Rows are points. The points of each table are mixes of a few directions, plus a little noise. Count the directions of each table, and those that both share. Where both have some left over, give the other angles between the two spaces (their principal angles), to ten degrees, smallest first.

First:
| -.22 |  .26 |
|  .10 | -.12 |
| -.37 |  .44 |
|  .64 | -.75 |
| -.10 |  .12 |
| -.03 |  .04 |
Second (6 x 2):
| -.15 | -.04 |
| -.94 | -.35 |
|  .07 |  .02 |
|  .35 |  .09 |
|  .23 |  .08 |
|  .46 |  .15 |
Directions: first 1, second 1, shared 0; angles 70

First, 7 rows:
| -.11 |  .07 |  .26 | -.32 |  .21 |  .21 |
| -.02 | -.13 | -.15 |  .03 |  .31 |  .27 |
|  .26 | -.07 | -.09 |  .25 | -.53 | -.42 |
| -.34 |  .08 | -.09 |  .07 |  .43 |  .22 |
| -.04 | -.05 |  .18 |  .04 | -.25 | -.11 |
|  .05 |  .29 |  .14 | -.24 | -.09 | -.19 |
|  .20 | -.21 | -.21 |  .17 | -.05 |  .03 |
Second (8 x 6):
| -.11 | -.02 |  .23 | -.11 | -.06 |  .04 |
|  .40 |  .08 | -.94 |  .42 |  .21 | -.17 |
|  .03 |  .01 | -.08 |  .03 |  .02 | -.01 |
| -.02 | -.01 |  .07 | -.04 | -.02 |  .01 |
|  .14 |  .03 | -.35 |  .17 |  .08 | -.07 |
| -.22 | -.04 |  .51 | -.23 | -.12 |  .09 |
| -.07 | -.01 |  .18 | -.08 | -.04 |  .03 |
| -.16 | -.02 |  .38 | -.17 | -.09 |  .08 |
Directions: first 4, second 1, shared 1

First, 9 rows:
|  .01 | -.02 |  .06 |  .06 | -.16 | -.07 | -.10 |  .01 | -.09 | -.08 |  .11 | -.07 |
| -.11 |  .62 | -.14 |  .12 | -.47 | -.45 |  .40 |  .04 | -.52 | -.68 |  .94 | -.53 |
| -.29 |  .39 |  .05 | -.19 |  .40 |  .55 | -.59 |  .21 |  .07 | -.06 | -.20 | -.03 |
| -.04 |  .43 | -.12 |  .13 | -.50 | -.48 |  .38 |  .00 | -.46 | -.57 |  .82 | -.43 |
|  .18 | -.60 | -.02 | -.12 |  .47 |  .21 |  .17 | -.14 |  .54 |  .67 | -.81 |  .56 |
|  .23 | -.63 |  .09 |  .07 | -.03 | -.10 |  .09 | -.16 |  .23 |  .41 | -.40 |  .30 |
| -.04 |  .08 |  .19 |  .16 | -.42 | -.13 | -.44 |  .05 | -.34 | -.33 |  .39 | -.30 |
| -.07 |  .15 | -.01 | -.04 |  .08 |  .08 | -.07 |  .07 | -.02 | -.05 |  .01 | -.04 |
|  .09 | -.42 | -.07 | -.22 |  .64 |  .36 |  .17 | -.07 |  .59 |  .67 | -.86 |  .55 |
Second, 9 rows:
|  .23 |  .42 |  .12 | -.15 |  .37 | -.10 | -.48 | -.18 |  .55 | -.40 |  .06 | -.20 |
|  .35 | -.68 |  .45 | -.28 |  .13 |  .23 |  .16 | -.32 |  .45 |  .78 | -.67 |  .32 |
| -.49 |  .29 | -.83 |  .03 | -.27 |  .04 |  .62 |  .44 | -.03 | -.16 | -.16 |  .32 |
| -.34 |  .40 | -.18 | -.31 | -.49 |  .30 |  .43 |  .22 | -.08 | -.05 | -.02 | -.02 |
| -.12 |  .32 |  .05 |  .06 |  .84 |  .25 | -.19 |  .06 | -.32 |  .04 |  .23 | -.17 |
|  .21 | -.36 |  .18 | -.05 |  .42 |  .10 | -.01 | -.19 |  .28 |  .40 | -.38 |  .21 |
| -.20 | -.32 | -.37 |  .54 |  .02 | -.21 |  .15 |  .24 | -.63 |  .06 |  .23 |  .12 |
|  .25 | -.41 |  .61 |  .39 | -.76 | -.43 | -.45 | -.19 | -.72 | -.18 |  .69 | -.49 |
|  .12 |  .36 |  .01 | -.21 | -.28 | -.18 | -.24 | -.09 |  .53 | -.48 |  .02 | -.12 |
Directions: first 3, second 5, shared 2; angles 60

First (9 x 20):
|  .02 |  .04 | -.02 | -.12 |  .01 | -.05 | -.11 |  .09 |  .05 |  .05 | -.06 | -.15 |  .00 | -.03 | -.07 |  .18 | -.15 |  .14 | -.21 | -.13 |
| -.03 |  .06 | -.16 | -.27 |  .02 | -.19 | -.27 |  .08 |  .23 |  .22 | -.21 | -.31 | -.03 | -.04 | -.10 |  .24 | -.30 |  .37 | -.48 | -.21 |
|  .04 |  .09 | -.10 | -.36 |  .01 | -.20 | -.35 |  .22 |  .23 |  .23 | -.21 | -.50 |  .01 | -.08 | -.21 |  .55 | -.48 |  .45 | -.66 | -.39 |
|  .07 | -.12 |  .36 |  .57 |  .00 |  .38 |  .52 | -.15 | -.52 | -.48 |  .43 |  .61 |  .06 |  .06 |  .19 | -.42 |  .58 | -.81 |  .94 |  .39 |
| -.13 | -.10 | -.07 |  .35 | -.02 |  .12 |  .35 | -.33 | -.11 | -.12 |  .10 |  .54 | -.06 |  .12 |  .29 | -.72 |  .52 | -.34 |  .67 |  .50 |
| -.03 |  .04 | -.15 | -.20 |  .01 | -.14 | -.18 |  .06 |  .20 |  .20 | -.16 | -.21 | -.02 | -.01 | -.07 |  .14 | -.19 |  .31 | -.33 | -.11 |
|  .06 |  .01 |  .08 | -.03 |  .00 |  .03 | -.02 |  .09 | -.06 | -.05 |  .04 | -.07 |  .04 | -.03 | -.08 |  .17 | -.06 | -.03 | -.06 | -.10 |
| -.02 | -.04 |  .02 |  .15 | -.02 |  .05 |  .13 | -.09 | -.06 | -.06 |  .07 |  .16 |  .00 |  .02 |  .10 | -.20 |  .15 | -.16 |  .25 |  .15 |
|  .02 |  .01 |  .01 | -.06 |  .01 | -.01 | -.07 |  .05 |  .01 |  .03 | -.02 | -.08 |  .00 | -.01 | -.04 |  .10 | -.08 |  .06 | -.10 | -.06 |
Second, 10 rows:
| -.36 | -.02 |  .17 | -.14 | -.05 | -.32 | -.37 | -.38 | -.44 |  .08 |  .07 |  .24 |  .25 |  .07 |  .21 | -.06 |  .09 | -.42 |  .08 | -.14 |
|  .31 | -.27 |  .11 | -.27 |  .12 | -.05 |  .06 | -.22 |  .56 | -.36 | -.30 | -.75 | -.35 | -.30 |  .07 | -.05 |  .21 | -.20 |  .01 |  .21 |
|  .29 | -.50 |  .40 |  .27 |  .03 | -.13 |  .57 |  .04 | -.02 | -.34 |  .19 | -.53 | -.50 | -.36 | -.08 |  .10 |  .50 | -.35 | -.05 | -.07 |
| -.10 |  .13 |  .12 | -.31 | -.05 |  .01 | -.04 | -.03 | -.32 | -.07 | -.15 |  .01 |  .15 |  .08 | -.16 |  .29 | -.26 | -.20 |  .16 |  .24 |
| -.16 |  .23 | -.29 | -.01 | -.04 |  .08 | -.06 | -.12 |  .05 |  .28 | -.11 |  .35 |  .20 |  .19 |  .22 | -.16 | -.13 |  .23 |  .10 |  .05 |
| -.01 | -.07 | -.17 |  .09 | -.02 |  .00 |  .21 | -.39 |  .28 |  .13 | -.13 |  .01 | -.08 | -.03 |  .50 | -.31 |  .30 | -.02 |  .18 |  .01 |
| -.16 | -.04 | -.14 | -.32 | -.06 | -.26 |  .11 |  .24 | -.09 |  .13 | -.28 | -.18 | -.26 |  .05 | -.58 |  .16 | -.30 |  .33 | -.28 |  .45 |
|  .21 |  .36 | -.36 |  .06 |  .05 |  .47 | -.10 |  .25 |  .45 |  .09 | -.08 |  .18 |  .18 |  .16 |  .05 | -.05 | -.31 |  .49 |  .03 |  .00 |
|  .05 | -.08 |  .16 |  .53 |  .04 |  .02 | -.18 |  .17 | -.12 | -.02 |  .54 |  .26 |  .10 | -.05 |  .11 | -.15 |  .28 | -.04 | -.16 | -.63 |
| -.07 |  .27 |  .00 |  .10 | -.02 |  .17 | -.21 |  .43 | -.37 |  .09 |  .23 |  .41 |  .30 |  .20 | -.32 |  .22 | -.37 |  .19 | -.09 | -.15 |
Directions: first 2, second 6, shared 1; angles 40
